Every row gives one point. Examples show where two turns around zero, p and q, send a point. Where does a point land after both, in the order given? Backwards means that the second turn is done in reverse. Each puzzle has new turns, and all numbers are rounded.
(in the rows, 128 means zero)

Turn p:
[ 80 120] => [ 81 117]
[141 149] => [140 150]
[ 95 103] => [ 97 101]
[196 140] => [195 144]
Turn q:
[161 135] => [149 154]
[149 199] => [100 196]
[98 96] => [125  84]
[146  97] => [162 115]
[ 86 113] => [105  90]
Where do these land?
p, then q: [175 109] => [175 146]
p, then q: [167 134] => [153 159]
q, then p: [ 59 125] => [79 79]
q, then p: [110 143] => [105 127]

Turn p:
[174 109  76] => [182 140  82]
[133 124 167] => [128 134 167]
[ 91 117 145] => [106  97 146]
[ 77 175 164] => [ 54 130 152]
[165 115  88] => [170 140  92]
Turn q:
[ 93 130  99] => [ 98 134  94]
[128 102  82] => [137 111  79]
[134 202 139] => [127 199 153]
[ 88  92 129] => [ 91  91 116]
[133 146 173] => [125 137 176]
[193  96 146] => [192  96 150]
Where do these land?
q, then p: [ 59 102 148] => [100  57 136]
q, then p: [110 155 165] => [ 91 128 161]
q, then p: [ 89 132 137] => [ 99 101 130]
p, then q: [215 121 117] => [193 186 142]
q, then p: [126 126  88] => [134 130  88]
q, then p: [169 132 112] => [154 163 120]

Turn p:
[106 130 111 147 146 144] => [120 119 106 147 152 140]
[225  97 111 141  88 130] => [226 132 148 136  79 122]
[ 97 129  92 113 110 136] => [101 113 105 144 102 150]
[131 102 112 101 136 133] => [135  98 121 107 116 143]
[ 88  98 132 113 111 149] => [ 99 103 148 132 124 168]
[124 180 174 130 155 120] => [105 178 129 104 164 102]
[125 160 164 151 151  84] => [110 153 138 125 159  70]
Turn q:
[160 147 148 104 113 133] => [134 153 167 108 126 130]
[ 76 141 122  98 141 103] => [102 112  99  95 153  95]
[180 128 101 143 103  98] => [178 143 149 153 106  98]
[ 97 104 113 109 124 144] => [125  89 112 106 125 138]
[149 102 131 150  58 112] => [136 106 170 155  71 105]
[137 117 141 144 190 124] => [130 138 113 160 180 150]
[ 80 108 135  98 133 145] => [100  87 115  96 141 141]
[147 177 133 177 162 166] => [122 196  99 151 122 169]
Where do these land?
q, then p: [154 111 137 140 165  83] => [151 127 120 135 177  88]
q, then p: [ 99 200 131 107 112 126] => [ 68 141 100 106  88 115]
q, then p: [114 151 112 132 109 110] => [114 125 124 134  99 105]
p, then q backwards: [121  73  71 116 116 153] => [115  64 101 146 119 170]
p, then q backwards: [132  75 175 130 167 121] => [140  93 146  61 135 110]
p, then q backwards: [147 138 165  95 155 158] => [138 158 130  79 146 156]
p, then q: [121 133 125 168 126 158] => [129 155 105 154 127 154]
q, then p: [136 142 107 135  75 116] => [125 142 158 138  83 106]
